Rows are points. A path goes straight from each point to the next, and from the last back to the first. The post is the endless flat space through its rows: a point in 2 columns, a line in 3, a plane in 4, and so on, so that a path can go around it. Count how often the path circles the post. Going back the other way cancels.

Post (2 x 3):
[[  4  26 -29]
 [  7  12  52]]
Path, 8 rows:
[[ 33  60 -53]
 [ 53   2  24]
 [  4 -27  -8]
 [-16  -8 -33]
 [ 36 -22  17]
 [ 53  18  43]
 [  6  39  45]
 [ -2  47  -6]]
Times around: 0

Post, 7 rows:
[[ 10  13  25 -12 -14  -7 -13 -14]
 [ -9   6 -26   8   5  24  51  13]
 [ 10   8  21 -32  47 -15  -9 -30]
 [ -5   1  -2 -13  -7 -10  35  47]
 [-10  14 -31 -17 -11  -6  39 -14]
 [  7   0 -19 -46  35  29  -6  41]
 [-31   0 -60  46  12 -41  38  -5]]
Path:
[[-11 -21 -12  -9 -10  -1  33  -1]
 [-32  -5 -11 -11  38  -5  37  21]
 [-19   8 -10 -11  43 -35  28  16]
 [ 16  38 -22 -18  -1  17  29   8]
 [ 22   1 -20 -14  33   0  37   2]
 [ -3 -15 -15  22  38 -10  42  19]
 [ 26  -4 -24  -4  -2   2  32  35]
 [ 12 -17  19  17   5  -5   0  15]
 [-37  -9 -12 -17   7   4  26  -4]
 [-38  25 -29 -34  -4   8  27   0]
 [-10  11 -21  13  35 -21  -5   7]
 [-21  29  -5 -35  11   7   5   7]
 [-14   3 -29 -14 -23  19  -1   3]]
Times around: 1

Post, 13 rows:
[[  1 -10   4  16  21  14  -8   5  21 -10  17   8   3  12]
 [ -7 -11  35  29 -18  -2  15 -12 -19   2  10   3   1   9]
 [-13 -24   6  19  -2 -17  36  11  23  -5   4  60   1  11]
 [-15  -5  -4  11 -17  -6  16  39  13  28   8  12  -4 -32]
 [ -8  -9 -11  29 -17  -6 -28  -4  18 -15  24   0   4  20]
 [  7 -10   9 -29  19  -6   6   3  25   2  26 -15  -3  23]
 [ -7  -4 -14 -17   8  -8  -7   4   6 -35  13 -15  -7  -9]
 [ 10   2  -3   4  -6   7  29  24 -21  22  25  -5 -56  23]
 [  9 -10 -10  20  -4   5  23 -10 -46  14  31   4  16  21]
 [ 11  -7   3 -29   0  15   3 -23 -13   6  19  -8 -16  25]
 [ -7  -8 -15  13   9   3   0   8  21  10  -3 -16   4  12]
 [  6  -1 -14 -11  10 -12 -27  20   1  18   9  -9  -8   8]
 [ -5 -12  11  28   7 -15 -12 -27  23   2  19  14   1   1]]
Path (16 x 14):
[[ 20 -22  20   8   9   1  11   5   2  16   9  -7 -11  11]
 [  4  -5  -6  20 -12   2  -1  -6 -12   8   3   4   2   3]
 [  8   2   2   3  13  13  15  11  17   9  13 -11  11  10]
 [-12  13   4 -12  -1   8  18  -6   7  17  -1   1   0   6]
 [-15  -6  -1   9  31  12  -3  -7 -16   5  29  -6   2   4]
 [-19 -22  -6  -6 -18  10  -1  21  20   2  19  -1   7   0]
 [  4 -34   8  -1   7   0   2   2  20  -4  14  -5  -6  12]
 [ 21 -12  -2   7   2   3  -1  -6 -12  -6   9 -10 -11  25]
 [ 31 -12   4  23  20   7 -11   9  -1   3  10  24  -9   1]
 [  5  -6  -9   6  16  -3  -4 -10   3 -22  23  28   3 -13]
 [ -5  16   1  -3  17 -11  21   4  -3  -6  36   6  -2  -6]
 [-19   2  15   6  16   2   4  11  10  21   5  11  -7   3]
 [-29  -9 -16   6  -5   4  14  13   8  -2  19 -13  13  -1]
 [-10   1  -2   9   6  -2   8  13  23  11  22   2 -15  11]
 [-19 -21  -3   7   7 -13  18   4   5  13  11  11  15  17]
 [  7 -19   1  17   4  -1   9  -7 -15   1  59   4 -14  12]]
Times around: 2

Post (17 x 18):
[[ 24  21   1   8 -32 -32  -1  -4  25 -10  14 -48  -1  18 -47  12  19   3]
 [-12 -18  27   1  -4  -1  54 -12  -9   4   7  14 -12  -9  27 -11 -18  -8]
 [ 16  15  11  18  14 -37  25  11  -9 -29   9 -42  -2  23  -2  23  34   4]
 [-39 -28  38   7  -7  36 -16   6  -3  -2  20  10  -5  -2  20  27 -28 -25]
 [ 24   8  -4   5   4  -7  42  -9  34  -9   6 -58 -32  25 -14  25  48  -2]
 [-30 -40  13  11 -11  27  15 -18 -26  17 -10  38 -12 -16  21   0  29 -26]
 [-16  -8  16  19  15  32 -27  -9 -16   7  22  10   0  10  26 -32 -29  15]
 [ 31 -16 -29  23  20   6 -10  -6  29  41   2 -17 -14  -4  -9  28  11 -18]
 [-28 -27   8   9 -11  30   2   3  -1  -6 -11  34  -7 -17  39   7 -28  44]
 [-28 -29 -10  -2  -6  20  27  -4  10 -38  10  27  21  -3  38 -14   4 -10]
 [-12  17 -21   4   3  -4  26  24   0   2  26 -21 -14  14 -33   3  25   0]
 [-34  23  -8   0  16  38 -26 -25  -6 -15  10  -5  35   1 -18  16 -50  24]
 [-21  26  -3  35  -6  37 -33  -4  -1 -17   4   7 -21 -12  24   4 -58 -12]
 [ 16  -5  -6 -11 -20  12  33  -7 -21  -5  28  -4  -7  -4  28  12  34 -11]
 [-22  39  -5  -9  26  -9 -49 -15  18 -15  25   2 -19   5  -7  29 -28  10]
 [ 25  41  12 -19   9 -19   2  15  29   3  -8 -42   8  16 -19   7  32   0]
 [ 22  -9 -23  -4  -6  10 -32  -8  10  43 -25  10 -33  44  -2  23 -25 -27]]
Path (26 x 18):
[[-60   4  -3   1  27  14   0 -16  24 -16  32 -20  21  12   1  23  -7  -5]
 [  0  14  -1 -27   0 -24 -11 -28  10  38   3   6  18  14  -1  -9  10 -23]
 [-38 -19 -45  56  -1  39  30  -8  -3 -43  52 -19  -1  46   9  -1 -31  16]
 [-26   7  12 -21  20  24  19 -11   4   8 -10  -7  37  -9  10  29  -8 -23]
 [-21  -5 -19  25  -3  35  -2 -39  -9  -1  17 -32 -42   7  20 -12 -21 -17]
 [ -3  -7 -11   2  20   2 -16 -27  14  -2  -2  -2 -32   6  -7   3 -27  -2]
 [  5  14   4   4  10 -16  24  21   1 -35  -1 -17  12   4  14 -48 -11 -33]
 [-15 -22  -3 -29  -4  -8 -20  23   7  48  33  -8 -35 -15  14  33  15 -17]
 [-26  58 -26   2   5   4  -5 -29  12  -8 -27   4 -14  -5  11  -3 -20 -18]
 [  5 -22   3 -16   4 -19   2 -11  16 -22  11 -29  31  18  -1  23  26 -41]
 [ 29  18  31 -16  -6 -23  28   1 -38 -19  24 -23 -24   8  21   1 -48   5]
 [ -3 -41 -11  15 -16 -15  15   9  16  -6  -4  53  15   1 -37 -31  12 -19]
 [-15 -12  46  -8   4  -7  47   9  28   7  25  25 -27  -3   9   9  13 -53]
 [ -6  13  -6  15 -37  -7   0  10   1  41 -13  29 -14  30   3  -6   2 -24]
 [-23  -1  10 -23 -34  -8 -12 -14   5  14 -18  10  21   9  20   4   0 -37]
 [-16 -17  -9   4 -21 -15 -24   0  30 -23  21 -18   5 -43   3  -2  31  33]
 [ -8  16   2 -11  38  -2  -3  -9  -9  27   2 -32  -7   4  31  38 -14   1]
 [-24  -6 -47  28   1  20  41  13  -2 -16  23 -26  33   0 -24  25  25  26]
 [ -9  -7 -23 -16 -27  19  12  -9  11  27  16 -12  24  18  11   8 -20 -21]
 [  5   9 -46 -10  15 -35 -15 -14  50 -46   7 -21   0  11  16  33   9  15]
 [-12  -9  26 -12  -7  -8 -39  10  54   7  -5 -21  29 -12  35  10 -33  14]
 [-19 -43  15  18  -8  31  25  -6  30 -31  22  -7  44   2  42 -24  -3  14]
 [ -1  12   5  38  -1   3 -15 -17  17  32  -4  11 -32   0   0  16  18 -19]
 [ 10   0 -14  28 -27  -4  29   7  -3 -12 -17   9 -11  25 -37   7   7  25]
 [  6 -21  -7  16   8  12   5  30  16 -14  17  16  26   4  -5  10  40  20]
 [ -1  28  27   2 -36  34 -39  34  -2   1  -6   5 -15  36  34   6  -8  22]]
Times around: 1

Post, 17 rows:
[[  1  -6  10 -17  31 -18 -12   1  -7  -1  11   7  28  12 -11 -10 -14  16]
 [-14   5 -16   2   8  17   1   2   7   4  -7  24 -13  25 -10 -11   7 -26]
 [ -2   0  -1   3   7 -12   3   9 -14  16   4 -23  11   6  -1  -6   1   8]
 [-10  -3  -9  12   1   4  15  10   7 -12  -2  10  -2  -1 -16  17   2  -3]
 [ -1   2  -7   4 -13   7  -6  12 -22  -4   5  14  11  10 -10   7   1 -18]
 [ 17   4  -1  11  12  -4  20  30 -11   1  -5  29  -6  15   6   8  10 -17]
 [ -1   7  19 -13 -36  -3  22 -38   0  12   3   2 -15  -7  12 -10  27   5]
 [  5  -5   2   9  18  27   8   0  -2 -25   1   8  10   5  -9  -9  13 -12]
 [  1  -1  20  -4   8 -15 -19   6  -4   9 -11  -9   5  14  -9  13   2  -7]
 [ -3 -18  21 -26  11  -8 -20   2   3   5  19 -19  -2  14   0  -7 -25  14]
 [ -6  12  16  18 -60 -23  27 -30   9  -9  -7   9 -23   6  18 -18  31  -4]
 [ -2  12   8  12   1   3   0  12   7   6  14   7  11  15 -16  -1  -2 -25]
 [ -2  22  -2   6  -3  14   2  -3   2   2 -15   9  -6  11  -4  -6 -28 -36]
 [  0 -16  -3 -16  -3 -31 -19  24  10  16   1 -15  18   1   9   7 -12 -10]
 [ -2  -1  17  -7   5   4 -17  11   3  16   4  -2  19  12   9   3  -5  19]
 [  6  -1   3 -16  27  -6 -22 -27   1  10  13  -8  10  26  16  10 -13   8]
 [  2   5  12  18 -21  -5  -3 -28  -6   8   3  17 -13 -18   5 -15  12   6]]
Path, 8 rows:
[[ 12  -7   6  -8  -7 -22   8  -9   8  13   8 -19  11  31  -2  -3   2  -2]
 [ 19  14  10   5 -23   6  -7  -9  -6   8   7  22   5  28   3 -22 -10 -12]
 [  0   1 -10   1  -3   2 -20  -9  -2 -12   5  16  23   5 -13   1   0  -1]
 [ -8  -4 -25   0 -26  -3   1  -5   5   8   7  11  -8   8   9  -3 -13 -15]
 [ -5   3  10  13   6  -1 -11   1  -8  25  23 -11  18  30  -4  20  -6 -12]
 [-10  -1   6  -1   0   2   2  13   3   7  18   8  10   5   3  20   4 -13]
 [ -4  -3  -6  10  -2   7   2   2   9 -36  13  29  19   7   1  -3  18  16]
 [-10  -2  11 -15  -2   1   1   8   0  12  11 -17   1   3 -17  -9  -1  12]]
Times around: 1
